Each row of a before or after table is a point. The points were changed in one or more steps. Then noise was added and the rows were shuffled. The steps act on columns, c1 being the first. What was done? A step turns or swaps two columns, mirrors them in a line or flattens them onto one, adds a multiple of one to another, or multiplies or shifts one. Angles are multiples of 10 degrees, from the lower column toward the higher: turns from -170 to 170, lines from 10 to 170 but not 90. Use the fewest steps. Two steps may share a column if one is a turn and the other turns, adds or multiplies; they go together, in the order done. Otherwise the lowest column goes first.
(in the rows, 128 means zero)

Before (14 x 3):
[[107 103 152]
 [ 95 161  88]
 [111 164 139]
 [120  80 172]
 [ 82 110 160]
 [128 147 106]
 [157 114 136]
 [144 173 157]
 [114 102 163]
 [131 116 145]
 [141 153 121]
 [123 165 115]
 [103  45 157]
 [104  71 124]]
After, 14 rows:
[[120  80 176]
 [138 154 188]
 [146 189 121]
 [168  99  63]
 [145 157 168]
 [121 104 117]
 [140  92 106]
 [ 99 135 142]
 [169 154 178]
 [127 178 199]
 [119 139 156]
 [151  92 144]
 [132 109  93]
 [139 217 175]]
Steps: turn c1 and c2 by -170 degrees; multiply c3 by 1.6

Before, 14 rows:
[[153 117 172 118 134 137]
 [163 169  90 169 124 126]
 [ 75 134 135 143 123  89]
 [161 156 138 187  82 136]
 [ 79  94 103 177 109 186]
 [105 159  83 153  85  84]
 [152 152 116 157  77 153]
 [109 133 160 128  61 153]
 [140 155  98 124 138 115]
 [126 131 103 153 135 184]
 [137 111 179 161 143 159]
 [ 86 135  88 152 138  92]
 [100  92 145 126 103 176]
 [ 81 179 152 108 125 133]]
After (14 x 6):
[[131 129 188 160  95 111]
 [155  81 151 181 109 159]
 [143  98 156 166  59 121]
 [139 143 125 128  62  87]
 [152 175  93 146 147 149]
 [149 106 137 122 132 159]
 [142  88 128 205  83 115]
 [104 168 154 126  84  84]
 [110 110 106 116 148  88]
 [150 165 126 158 139 182]
 [192 155 116 102 132 106]
 [164 138 123 161  90 188]
 [113 186 188 193  67 110]
 [109 125 120 171 149  69]]
Steps: turn c1 and c2 by -110 degrees; turn c3 and c6 by -130 degrees; add -0.7 times c3 to c5; multiply c4 by 1.3

Before (10 x 11):
[[142 133 150  82 116 144  91 125 112 156 164]
 [111 199 160  96  72 110 127 125 113 107 173]
 [134 157  82 125 140 143  99  84 161  85 164]
 [104 104 163 124  65 138  89 105  87 107  91]
 [119 182  75 186 164 135 128 128 120 168 121]
 [149 122  95 125 118 157 116 185  75  96 142]
 [101 195  70 130 173 155 177  84 114 127 128]
 [128 107 156 160 102 162 135 116 119 115 186]
 [141  97 159 130  81  97 183 133 135 171 131]
 [ 75  91  69 173 176 146 120 184  97 152 112]]
After, 10 rows:
[[ 74 111  69 173  67 190 102 171 151 154 124]
 [117  68  75 185 148 193 123 135 131 169 130]
 [141 133 149  85 141 104 132 126 166 155 143]
 [126 162 153 162 130 194 114 123 128 116 153]
 [132 101  82 126 147 134 172  97 136  85 141]
 [104 192 163 125 151 131 109 116 180 103 115]
 [100  48  69 125 153 157  97  95  92 125 129]
 [107 122 162  95 217  83 117 129 133 104 144]
 [142 182 159 131 133 102 109 132  82 173 130]
 [148 136  88 122 130 155  88 169 165  95 131]]
Steps: turn c2 and c5 by 130 degrees; add 1 times c4 to c6; turn c7 and c9 by -120 degrees; multiply c8 by 0.7; multiply c11 by 0.4

Before:
[[183 170 136 167 148 118 131 153  94 128  51 120 134 174 118 112 144 211]
 [136  96 114 108 116 139 119 169  91 138 161  87 130 128 135  91 127 114]
 [187 118 131 161 113 159 147 133 202 176 146 142 143 107 103 147 122 139]
 [114 102 160 123 135 154 166 106 164 168 147  92  96 108  92 129 153 168]
 [ 77 146  30 142 131 141 118 132 132 169 160 173 102 107 198 221 150 114]
 [197 138 158 155 167 128 119 138 125 180 153 115 114 100 106  55 116 128]
 [171 123 152 134 108 147 176 115  93 105 113 113 140  96 141 121 159 134]
 [166  87 133  87 172 186 122 101 178 107 144  85 141 101  89  79 153 116]
 [165 174 141 129 109 114 116 151 126 109 159 230 138  96 108  85  79 151]]
After:
[[ 85  92 142 132 107 155 114 152 124  99 160 230 139 101 106  84  79 118]
 [ 65 101 159 152 171  92 119 139 127 157 153 117 114 104 105  55 116 147]
 [176 103  31 143 131  95 118 132 131 138 158 170 100 106 198 220 148 125]
 [ 84 146 150 139 111 131 176 117  97 106 112 115 137  93 140 121 161 137]
 [129 155 117 107 115 114 118 168  94 145 163  86 131 129 136  94 126 144]
 [130 143 160 127 136  80 167 104 164 150 149  94  96 108  90 130 153  85]
 [ 69 129 129 161 111  72 146 136 203 147 146 142 143 105 101 149 125 140]
 [ 50  88 138 165 150 135 130 151  98 113  48 124 132 171 118 114 147  67]
 [ 94 192 134  86 172 100 121  99 181 102 146  84 138  98  90  81 154 152]]
Steps: turn c1 and c18 by 160 degrees; turn c6 and c10 by 140 degrees; turn c2 and c10 by -150 degrees
